Each row is a point. Examples show where two turns around zero, p and q, send a point. Where does a point land after both, in the order given? Backwards means that the second turn is done in reverse. Each puzzle has new turns, and all numbers are rounded.

Turn p:
[ -3 -33 -14] => [  1 -22  29]
[ 22  20 -16] => [-24  -7 -22]
[  4 -12   8] => [12 -9  3]
[-23  24  22] => [12 37 -8]
Turn q:
[ 19 -17  -2] => [ 5 14 21]
[-10 -29 -20] => [ 2 36 -7]
[12 20 -3] => [-16 -15   9]
[-21  25  25] => [  9 -33 -22]
Where do these land?
p, then q backwards: [  8 -25 -14] => [18 20 13]
q, then p: [  6 -22  29] => [  8 -23 -28]
p, then q: [-20   1  -4] => [  3 -20  -3]
q, then p: [  1  48 -15] => [ 9  9 49]
p, then q: [ 6 -1  4] => [-2  6  4]

Turn p:
[ 5 17 -7  4 -6 -1] => [  6 -16  -2   1   8  -7]
[ -9  -5 -14  -4  19 -14] => [-16   8   6  16  15   5]
[19  7 -2 -6 20  0] => [ 9 -1  8 26 -4 -5]
[-48 -25 -10  -6 -13  40] => [ -3  12   9 -40   6  54]
[  8  -4   3  -5 -12 -13] => [-12  -5  -4  -2 -10 -11]
[ 16  -4  -5  -6 -16 -10] => [-12 -15  -8   2 -14  -7]
[ 4  1  7 24 17  7] => [ 21  15 -13   9   8  -1]
[ 5 13 29 -2 -9 -9] => [  7   3   6 -13  -9 -30]
Turn q:
[-24 -32  -8 -24  14  -4] => [  8   1  33 -30 -19  -5]
[  7  16  15  -9  -4 -13] => [-16  -4  -2   2  20 -12]
[  6   7   4   9 -18  13] => [  7 -12 -13  10   9  12]
[  1  17 -17  14   0  23] => [21 14 -9 20  4 13]
[-3 10  9 18  0  5] => [ 0 -5 -5 22 -3 -1]
[-23 -18 -19  -4  -1 -14] => [ 18   0   6 -20 -19 -17]
[36 -2 16 -3  9 -9] => [-37   6 -11  -4   7  11]
Where do these land?
p, then q backwards: [ 16 -16   4  -2  24 -20] => [ 2 18  3 22 26 -5]
p, then q backwards: [-29  21  -4 -23   9   3] => [-10   2  16 -37   8  13]
q, then p backwards: [ -7  31 -16  -3 -18  21] => [-1 20 -6 28 24 14]
p, then q backwards: [ 16  -3  10   3 -24  -2] => [ -4 -17  -5  13 -10 -19]
q, then p: [-29   0 -18 -20   6   4] => [  6  -1   8   9 -22 -31]
p, then q: [  8  -8   4  23  -2 -14] => [ 13  18 -13  -5  -3 -14]
q, then p: [ 17 -17   3   8   9   0] => [  1  -9   5 -20   5  14]
p, then q: [ 9 -8 17 14 -2  8] => [  4   8 -18  -7  15   0]

Turn p:
[  5   9   4 -13 -16   6   7  -2] => [ 11  -3   1 -15   4 -16   1   0]
[ -8 -10  15   0   5  -3 -15  11] => [ 0  6 -4  0  0 17  4 21]
[  2   6 -18  -6 -12   6  -1  -4] => [ -4  -9  -8  -7  -9 -15   2  -9]
[-20   3   5   6  21  -2   1  13] => [-14  -5   6   0  11  26  -3   4]
[ 15  -5 -13 -13   1 -23   7 -48] => [ -4  13   9  21 -12 -39 -33  -6]
[  8  -1  -6  -4   4 -13   1  21] => [-12   0  12   3   0  -1  20   5]
[ -8   8  10   3 -21   8 -20 -13] => [ 10  12 -22 -20  -9  -1 -10   3]
[  4 -13  -7   1  12  13  13   9] => [  5 -19   4  16   5   6   8  -4]
[-8 -4  0 22 -4  7 16  2] => [ 11  -5   7  -1  -5  18  -1 -19]
[ 10   9  10   5   9   1 -10  11] => [-3 12 -6  1 14  6 13  3]
Turn q:
[  7   5  -7  20   8 -13   0  -4] => [-19  -3  -5  11  -4  -7   7 -12]
[-16  -9  -7  -6   1  16 -17  -1] => [  6  -2   8 -18  -2  -7  12  18]
[ -3  14  -9   5 -11 -10 -10 -17] => [ -7  -2   7  -2 -27   0   3  -9]
[-19  -7   2   9 -14   3  14  -1] => [-3  1  4  9 -3 21  8 17]
[ 17 -10  15  -7   9  13  -5   4] => [ 20  -1 -15  -3  16  -9   1  -4]
[ 13  -3 -13  21   1 -15  14   5] => [-23 -13  -3  15   8   6   2 -14]
[ 13 -17  -8 -17 -12  11  10 -16] => [ 11  -8  -8 -22   4  24   3  -9]
[  8   8  15 -12  -7   6   4  12] => [ 20   4   4   7   7   2 -14  -3]
[-20   7  15  -3  10  21  17  14] => [ 9 27 10  9 19  5  2 18]
[  8   6  15   0  18 -20 -13 -10] => [ -4   8 -22   3 -13 -21  -9  -8]
[ -8   5 -18  -9  -3 -10 -14  15] => [ -9 -11  19  -9  -4 -11 -14   7]
Where do these land?
q, then p: [-11   8 -17 -20   1   9 -19   5] => [  4  11  10  -9   9 -10   3  29]
p, then q: [  8   1 -15  13 -16  -7  -3   5] => [  1   3   3   2 -14  23  -3  -5]
q, then p backwards: [  7  13  13  19 -15  -1  12 -10] => [ 11 -18  -7  26   7   1   0   1]
p, then q: [-18  -1  -6  -5 -10   9   4   6] => [ 10 -11  -5 -14   5   7  -4   8]
p, then q: [ 9 -9 -3  9 21 10 16 10] => [ -5   6 -17   9  11   3  24   0]
p, then q: [ -8   7  22 -19 -12   3   0   5] => [  8  -1  -1  -8  17 -12 -24  -3]
p, then q: [ 11   5  -9 -13  16   1   0   1] => [-20   4  -8   6   2  -4   1  11]
p, then q backwards: [-18 -14  11   1  11 -29  -4 -13] => [-28  15   2 -11  -9 -17  14  10]
q, then p: [11  5  5 20 21 -7 -4  5] => [-17   8  13   4 -10   8 -15 -13]
p, then q: [  9 -15  -1  -5 -18  11  -2 -16] => [ -4 -25  -2   3  -5   2  -7 -17]
